Rows are points. To make a cloud, some directions were put in groups of two or more. Within a group, all points are equally far from the middle, so they leave a hole (a ring in 2 directions, a hollow ball in 3). The other directions are filled evenly. Then the cloud was stretched, turned, moved and blurred a little. How many holes are there, and how many directions does each take, smallest first?

Cloud (21 x 3):
[[ 22  -3 -55]
 [ 52 -40  20]
 [-25  50   1]
 [ 73  -2 -12]
 [-44 -37  19]
 [-42  15   0]
 [ 52 -52  -8]
 [-32 -13  20]
 [-33 -37 -60]
 [ 10  16 -60]
 [ -4  37 -58]
 [-39  36 -20]
 [-32  24 -50]
 [-32   9 -54]
 [ 46   3  35]
 [-40 -37  22]
 [ 33 -60 -33]
 [ 53 -17  28]
 [ -3  38 -60]
 [-31  43  -5]
 [ 31 -24  36]]
Holes: 1 (2)

Cloud (30 x 4):
[[ 14 -64 -11  64]
 [ -7 -56  55  38]
 [-41 -45 -14 -11]
 [-42  38 -42   3]
 [ 18 -14  17 -55]
 [-35  -4  15 -34]
 [ -3  23 -66 -12]
 [-22  23 -69  -7]
 [-41 -45 -33  -2]
 [-37  24   6 -26]
 [-12  -1  34  61]
 [-54  18   8  18]
 [  0   4 -71 -16]
 [ 20   3  33  50]
 [ 48 -44  49  -4]
 [ 20 -59  58  32]
 [-54  17  12  14]
 [  4 -69  -6  62]
 [ 37 -40  -9 -39]
 [ 40  -5 -50   2]
 [ 15 -25 -21  74]
 [ 17 -36 -22  71]
 [  5  40 -47 -16]
 [ 40  13 -41   9]
 [-28  42 -16 -23]
 [ 40  24  -3  12]
 [-41 -19  16 -26]
 [-54  20 -40  37]
 [ 19 -77  24  43]
 [-29 -53 -29  61]]
Holes: 2 (2, 2)

Cloud (48 x 6):
[[ 36 -28 -15 -16 -18 -33]
 [-17  21 -82  13 -10 -28]
 [  6   7  17 -63  37 -31]
 [ 22 -13  34  21   7 -19]
 [-18 -34  16  17  67 -32]
 [ -8  27  -3   3  -5  24]
 [-21   1  20  30  21  -7]
 [-23  13  10  25  -3   2]
 [-26 -46  13   0 -21 -44]
 [ 26  -6 -95  27 -33   4]
 [-11 -38  19  14 -10  18]
 [  9 -43 -58 -24  36 -28]
 [  9  33  44  36 -32  21]
 [ 13 -55  50  27  54 -36]
 [-36  24   9   1  -1  27]
 [-19 -27  -9  -2 -38  22]
 [ 28  -1  84  22  24  24]
 [ -3 -16 -60 -34  21  -9]
 [-22   4  -7  21 -34  66]
 [-25   0 -40 -28 -37  30]
 [  5  -3 -39  -7 -32 -19]
 [ -6 -22 -52  65 -35  20]
 [ -3   5  69  22 -10  11]
 [ 13  24  28  34 -44  11]
 [  0   0 -13 -20  23 -50]
 [ -5  -8  68  22 -37  27]
 [ 24 -21  18  13  16  16]
 [-13  31 -12 -29  -2  10]
 [-10  52  10  50 -29  35]
 [ 23 -66   9  29  31  -5]
 [-11  17  36  42 -30  18]
 [-45  18 -21  -6   4  -4]
 [ 25 -23  12 -30 -22  13]
 [-18 -28 -42  34 -42  11]
 [-15  23   5  60 -30  27]
 [-29 -59  26 -11  -2  30]
 [ 12   0  28  75  -3 -28]
 [-14  -9  57  13  -7  21]
 [ 11   5 -31  40  11  20]
 [ 25  12 -23  46 -23  -6]
 [ 61 -44   0  19 -11 -17]
 [  3  -5 -26  14   5  20]
 [ -3 -40 -26  22 -17  30]
 [ -1 -14  37  -8  31 -39]
 [ 10 -44 -20  22  -4 -11]
 [-27   0  -3 -41 -37 -22]
 [ 23  -6  46  27  13   4]
 [ 30 -22  16  -5  35  -2]]
Holes: 0

Cloud (80 x 8):
[[ 34   1  13 -22 -51  -2  23 -11]
 [-38 -30 -38   8  39 -17  19 -11]
 [  4 -38 -39   8  44 -39  44  41]
 [-21  -2 -20  31  26 -25 -12  22]
 [  3  29   0  21 -22  34  39  70]
 [  1  17  59 -26  13 -48 -12   6]
 [ 32  -6  -8   5  57 -20   1  15]
 [ 12  -8  26  -4  27 -57  28 -28]
 [ 52   3  19  -6  30  33  20  22]
 [-41  39  11 -13   8  61  35   8]
 [-56 -16 -26  79  35 -28  42  43]
 [-10 -56  30  13  20 -46  16  21]
 [-17  51 -12 -20  -3 -41  14  -1]
 [  9 -26  38 -24 -13 -31  -7  18]
 [ -6  30  31 -36  17 -23  -8 -12]
 [-49  14 -34  10  16 -29  38  -6]
 [ 22   7  43   9  26 -18  30 -35]
 [ 10  44  11  -8   6 -60  -2  35]
 [  1  20  -1 -12 -48  19  -2  -1]
 [-62 -34  21  46  -7 -55  27   7]
 [ 24   4 -49 -42  -5  40  -7 -24]
 [-37 -24  28 -22  33 -81   8  21]
 [ 37  32  30   6 -50   0  44  41]
 [-15 -32 -20  20  -6 -35  51  36]
 [-51 -43   8   0  47 -35  12   3]
 [ 29   0 -12 -10  28 -14 -32 -46]
 [ 37  30  17 -55 -34 -21  42  25]
 [-24  17 -14 -16 -59  34   1  11]
 [-18 -49  14  26  16  19  27 -28]
 [-22  60 -13  40 -17 -19  45  23]
 [ 44 -25  27 -44  18 -48 -47 -12]
 [-36 -18  16  66  -5 -52  16  -4]
 [-53 -67 -10  26  39 -29  16   1]
 [  5  61  17 -47   3   0  -7   0]
 [ 28 -28  34 -10  22 -31  25 -33]
 [-27  52  18  25  27 -43  46  22]
 [-17  17   4  11   0 -37  28  77]
 [-47  -2  31  13 -44  -7  28   5]
 [ 39 -28  24  -5 -33  40   8  34]
 [ 15  36  14 -12  56  11  35  38]
 [  0  -9  79   4  26 -69  35  15]
 [  7  -9  74   2  42 -33  67  -8]
 [  2  33  26   4 -39  70  32  17]
 [-30 -13  31  22  46 -39  48  -2]
 [-16 -65 -25  53   7 -10  24 -13]
 [ 31  17  -8  31 -38   5  19 -15]
 [  2 -49  51   3  18  -9  22 -15]
 [ -8  -8  69   0  29  -7  30  12]
 [-55  -3  12  -7   0 -69  25 -14]
 [-62 -14  11   0  29   3  24   8]
 [ 23   5  -6 -14  15  42   5  10]
 [-18 -22 -39  48  12 -71  31  28]
 [ 14  13  -7 -21 -79  35  21   3]
 [ 75   6  46   0  15  51   1  28]
 [ 50 -26 -18 -12  -7  39   9 -16]
 [ -8   2  17 -27  23 -36  -8  37]
 [-88 -58 -16   6 -30  12   3 -10]
 [-10  34  -1  16  58 -27  67   3]
 [ -8   9 -33  29   9  14  17  17]
 [-50  58   2  12  -6  28  42  23]
 [  3  -2  -9 -28 -34  55 -24 -36]
 [ -8 -39  17 -30 -21 -37   9  21]
 [ 43  19  54 -28 -20  10 -15  -2]
 [ 28 -32  42   7  27 -18   9  30]
 [ 30  29 -21   2 -18  28  -4   2]
 [ 48  18  31 -95   3 -27  20  -7]
 [ -5  -6 -58  42 -11  -7 -16 -29]
 [ 32 -12   1 -43  19 -55 -33  -5]
 [ 11 -13 -15 -23  -1 -27 -27 -50]
 [-37  34  28 -41  42  21   4  -9]
 [-51 -14 -28  17   6 -39  33   4]
 [-41 -36  -7   4 -24  56 -46 -24]
 [ 12  11  33  11  64 -35  14  -5]
 [ 11 -13  49   5   6 -45  12 -60]
 [-18 -61  52 -26  15 -69  40 -25]
 [ 16  14 -67  58  -5 -43  -7  -1]
 [-32  12  17 -14 -16 -19  -8  42]
 [  1 -33  -6 -41  59  -1  28  -3]
 [ 20  -4  21  -1  48 -13   3  29]
 [-28 -44 -24  -2  22 -32  29   0]]
Holes: 0

Cloud (89 x 9):
[[-28  21   1  -8 -67   3  56 -19  21]
 [ 14 -22  36 -39 -54  25 -25  10 -23]
 [-60   8 -21  62 -55 -13 -25  -5   2]
 [  8  26  68   3 -13  30 -15 -67   1]
 [  7 -21   9  31  30  28  42   3 -32]
 [ -5 -23  29  19  73   6  -7  10 -20]
 [  5 -57  -2  64   8  -3 -53 -25  39]
 [-34  18  34 -28   6  38  58   9 -42]
 [  2 -39  -8 -53  34  49   0  20  28]
 [  7 -35  12 -34  40 -29  57  18  -9]
 [ -3  32 -52   4   2 -28  29  41  33]
 [-31 -59   6   6 -38   6  37 -24 -14]
 [ 16  41  25  22 -19  52   4 -23  13]
 [-25 -39  50 -24  15  35  40 -37 -44]
 [ 46  15 -23 -19   1  32 -50  -6  52]
 [-12  16  25  38  27  19 -27  21 -22]
 [-33   1  27 -19 -26 -34  27 -12 -25]
 [ 12  13  36 -12  32  29 -20 -62  19]
 [-35 -28  38  44  13  -3  20 -45 -28]
 [-47 -15 -11  37  -7   0  41 -31   7]
 [ 27  -6  56   2  41  16  -4   1  -7]
 [-33 -19 -31  14 -62 -30  55  -4 -13]
 [-17 -12 -16  33 -25 -25  72 -23  26]
 [-32 -42  29  54  -3 -11  30 -22 -41]
 [-20  -6  20 -36 -13   1 -55 -28  10]
 [  4 -95   1  19   3 -31  39  16 -13]
 [ 30 -51  13 -40  59  17 -12  14  31]
 [ 15 -61 -16  43 -27 -55 -32  -9  50]
 [ -7  30 -22  15 -23 -35  62 -33  13]
 [-32 -17 -47   3 -24 -23 -38   4   5]
 [-24  14  -1  -5 -68 -10  51 -14 -30]
 [ 35  38   3 -51  41  46 -17   3   7]
 [-29 -50  -7   2 -75 -36  -8   2  21]
 [-14  44  43   3 -71  19   6 -47 -13]
 [-35 -20 -12 -12 -11  19  18 -18  34]
 [ 33 -35  53 -58  21  18  33 -61 -19]
 [-31   4 -30  18 -46 -27  59 -14  23]
 [ -8  22 -58   1  -9  21  -8  39  30]
 [ 32  10  11 -16  50  57 -35  -1  -6]
 [ 17   4  27   1  60  50  26 -14  -2]
 [ 52 -22   0 -27  -5   9 -30  17  -1]
 [-21 -42  -8 -61 -32  -9  -8 -15  26]
 [ 48 -50  -6  37 -10  -6  16 -14  52]
 [-31 -14  12  -8  25  33 -35  10  35]
 [  2  32  41 -18 -54  29  55 -53   8]
 [-34  16 -27 -19 -78  21 -18  10  41]
 [ 14 -70   9 -10  -7  25  11 -19 -22]
 [-32  -1  29 -65 -50 -13  60  -3 -29]
 [  8  -3   1  34  41 -11  78  -3  19]
 [ 21   2  24  -9 -65 -28  43 -16  42]
 [-31  50  -3  49 -44  22 -39 -22  10]
 [ 22 -38  17  -1 -13  50 -31 -31  42]
 [  2  -6  40  35   5  41 -36 -59   8]
 [ -3 -50   9 -31   2 -27  -5 -29  22]
 [  5 -51  17 -31 -19  -4 -20  40  47]
 [ 61 -56  22 -52  14   9  32   1   1]
 [ 29 -49  15  -5 -18 -17  67 -34 -20]
 [  6   7  16  12  20  61 -16 -47  22]
 [-28  67  16 -28 -27  45   1 -49  -1]
 [  2  13  73 -45   5  32  40   1 -11]
 [  8  30  29  39  -9   9  34 -68 -19]
 [-18  42  28  48 -13  13  26 -58 -14]
 [-10 -11   8  -2 -26 -47  43 -27  25]
 [ 49   7  62 -34 -22  35 -37  -2  27]
 [ 13  -5 -46   8  -7   1  35  23 -20]
 [-46  -6 -23  36  38  16  45  31 -26]
 [-20  -9 -32 -10 -62 -19 -26  17  56]
 [ 37 -53  -8 -31 -29   0  -2  34   7]
 [ 64   8  29 -53 -33  -1  13   2  47]
 [-16 -18  25 -12 -46  33 -46  35  32]
 [-30 -25  26 -14  49  49 -34   3 -35]
 [-31 -24 -19  71  22  10   8   7  28]
 [ -6 -81  40 -44  24   9  37  -6 -22]
 [-18 -16 -65 -12   7 -13  23  41 -10]
 [-56  19  15   3 -16  48 -15 -26  12]
 [ 25 -42 -25 -39 -42 -12 -10   7  -1]
 [ 11   8  12 -68 -12  -6  74  20 -12]
 [  3 -53 -49  51 -26 -20 -12  10  58]
 [-32 -13  19   3 -33  20 -67   4  42]
 [-32  20   1   5 -45 -24  53   5 -42]
 [ 44   3  39 -39 -10  20 -28 -58 -11]
 [-45 -59  34 -53  15  41 -39   6 -25]
 [-14 -12 -11  54 -72 -20 -38 -11  10]
 [ -2 -32 -25   2  28  18  61  21 -12]
 [ 35 -43  14 -57 -45 -20  44 -36   9]
 [ 22  19  40  22  -7  36 -62 -18  29]
 [ -4 -15 -14 -13  51  34  -9 -22 -32]
 [ -5   4 -20  33   2 -43  69  -8  38]
 [ 22  25   6 -10 -92  -9 -15 -19  36]]
Holes: 2 (2, 6)

Cloud (102 x 9):
[[  4  25  -3  -1   2  85  23  17 -29]
 [-17  -6 -53  13  12  37 -31  22  38]
 [ -3   4  -7  73   9  39  39   7  18]
 [ 40 -28  69   5  35  -6   7   1  -5]
 [ 29 -10   2 -40  29 -45  19  -2  -8]
 [-51 -37 -42   7  13  18  15 -29  15]
 [ 39 -44  -9  22  -7  13  65 -11  32]
 [  9 -43 -40 -22  -7   2  43 -27 -18]
 [-11 -20  -4  53  25  -9  60  38  -7]
 [-36 -17 -36  49  -3  26  33  -9  19]
 [ 23 -31 -11  51 -45  49   1 -29 -22]
 [ 35   1  77   7 -16  -5  55 -14  -2]
 [ -3  -1 -15 -57  19 -46  -5 -16  14]
 [-35  14   1  41 -37  47  68  47 -20]
 [ 48 -18   9  32 -30 -22  17 -37  43]
 [-31  -2   5  -2   6  13  -5  21 -60]
 [-29 -24 -29  44  15  14  77  -3  -5]
 [-19 -42 -50 -44  12  24 -19 -11  30]
 [ 35 -40   5   8   3  47  64 -12  11]
 [-28 -59  27 -27 -13   3 -13 -60 -21]
 [-27 -59  32 -26  -6  37  -8  -8  12]
 [ -5  11  18 -38  11 -29  17  11 -16]
 [-44   2 -45  -1  -1  46 -36 -10 -15]
 [ 18  20 -21  31 -63  58 -25  37 -21]
 [ -4  58  18  -2 -15  20  39 -17  45]
 [  3  25  14  25 -32   6 -27 -17  47]
 [ -1 -21  12  -8  -4 -29 -47 -50  37]
 [-39 -24  11 -51  14   3  38 -50 -24]
 [-16  -2  24   5  72 -21   5 -21 -41]
 [ 33   1 -25  50 -53  61   4  18 -25]
 [-41 -17 -52  -3  39   8  30  15  18]
 [ 47 -11  22   7  10  34 -42  31  40]
 [-23  -7  14  22 -15   4  64  61  21]
 [ 14 -19  28  10  35  17  85  56  -8]
 [ 15  -7 -15 -29  77 -32 -14  -6 -12]
 [-45  13 -19 -33 -22  31  -9 -36   4]
 [-21  65  -6  24   1  27  25 -35   4]
 [  9 -61 -38 -42  39  11  20  -5  -9]
 [ 35 -13  27 -46  11  28 -25 -13 -31]
 [-16 -42 -60  -9  22  24 -27 -20  30]
 [-31 -49   6 -21  42   7  56  27 -36]
 [ 20  -7  39  26 -11  16  95  49  20]
 [ 22 -43  12  41 -27  58  48 -36   6]
 [ -1 -23 -64 -25  11   8  44  12 -20]
 [-20  27  30 -21 -14  -4  37 -51  41]
 [ 62   7   1  35 -42   3  39  30  51]
 [ 18 -68 -21 -33  45  14 -18  35 -28]
 [-40 -29 -16 -25  16  20  67  -9  16]
 [-14  -4 -38 -13  37  -7 -58 -46 -28]
 [-35 -46 -33  13  44   0  24  29 -32]
 [ -1 -18 -30 -21 -15   9  58  64   5]
 [  7 -41  16 -23  22 -15  39 -38  57]
 [ -9 -30   6 -23  -4  49 -40 -64  -9]
 [  6 -53  -6  18  12 -30 -40  12  28]
 [ 28  35  11  19  22  14  28  71  11]
 [-44 -27 -25 -29  -2  -4  25 -58 -15]
 [ 15 -49  13  47 -21 -14  20  13  25]
 [-17  26 -17   6 -43   4  66 -34  -9]
 [ 25 -18 -12  -1 -10 -23  23 -17 -42]
 [ 25  16  90  31  22  37  27   4  -2]
 [ 39 -44  10 -19 -44   9 -19 -11 -21]
 [  0   7  -9 -30  19  10  50 -54 -24]
 [-12 -17 -33  13 -24 -22 -27 -34 -28]
 [ 51 -16  20   4   7  -1  42 -47  47]
 [  1  19   9  48 -23 -29  41 -12   5]
 [ 42 -28  27  22  31  37 -25  41  11]
 [ 23  -9  15  17 -22  60  -2  45 -44]
 [ 39 -17   8  73  -3  20  43  20  10]
 [ -3 -15  40 -24  63 -17  11  22   4]
 [ 31  -1  14  38  -5  -9  46 -70  15]
 [ -7  -8 -66   7  21  20 -24   7  49]
 [ 32 -68  22  51  18  20  -5 -35  19]
 [  6 -83   6  -1  -9  11  14 -57 -19]
 [-11 -10   1 -54  20   8   9 -61 -11]
 [ 43 -18  40 -41  13 -17  10 -20  31]
 [-39 -45 -30 -24  17  16   3 -61 -13]
 [  3 -14 -51  50 -42  31 -11  39  20]
 [ 34 -27 -20  17  16   1 -37 -46 -48]
 [-23  -5  -4   7   6  50 -19  43 -47]
 [ -7  24  35  36 -20  50  76  21  47]
 [-25  29 -11  52 -29  37  26 -50 -29]
 [  5 -69 -17  23  15 -28  38 -25  24]
 [-28  36   8 -12  51  26  18 -31 -39]
 [ 25 -17   5   0 -35 -26  -1 -68  22]
 [ 10  38  20 -31  32  -7  57  22  10]
 [ -2  24  20 -28  13   1  54  14  52]
 [  8 -21   5 -16  23 -25  42 -71 -26]
 [ 48  -9 -27  39 -45  34  45  31  43]
 [-16   1  44  10 -25  -6  34 -29  61]
 [  2 -41  16  12 -34   4  -5  28  47]
 [-18 -31   2 -13  42  31 -43 -42 -53]
 [ 33 -10  17 -16  54  29  42  41  16]
 [-26   6 -31  -7  33 -39  -5  26  28]
 [ 36 -69 -11 -25  30 -18 -15  51  10]
 [-27  10  43  -4  10  17  17 -10  54]
 [ -8  44  -2  27   4  10  44 -53  28]
 [ -8 -33  33  39 -29  41   1 -10  46]
 [-36  17   2  40   0  33  34  52  22]
 [ -3 -20 -17 -14 -17  44 -44  65   2]
 [ 53  24  -1  16 -11   1  58 -26  37]
 [ 28 -59   6 -16 -38  33 -52   0 -10]
 [ 57 -66  14 -18  41   2 -40  -7  34]]
Holes: 2 (2, 6)
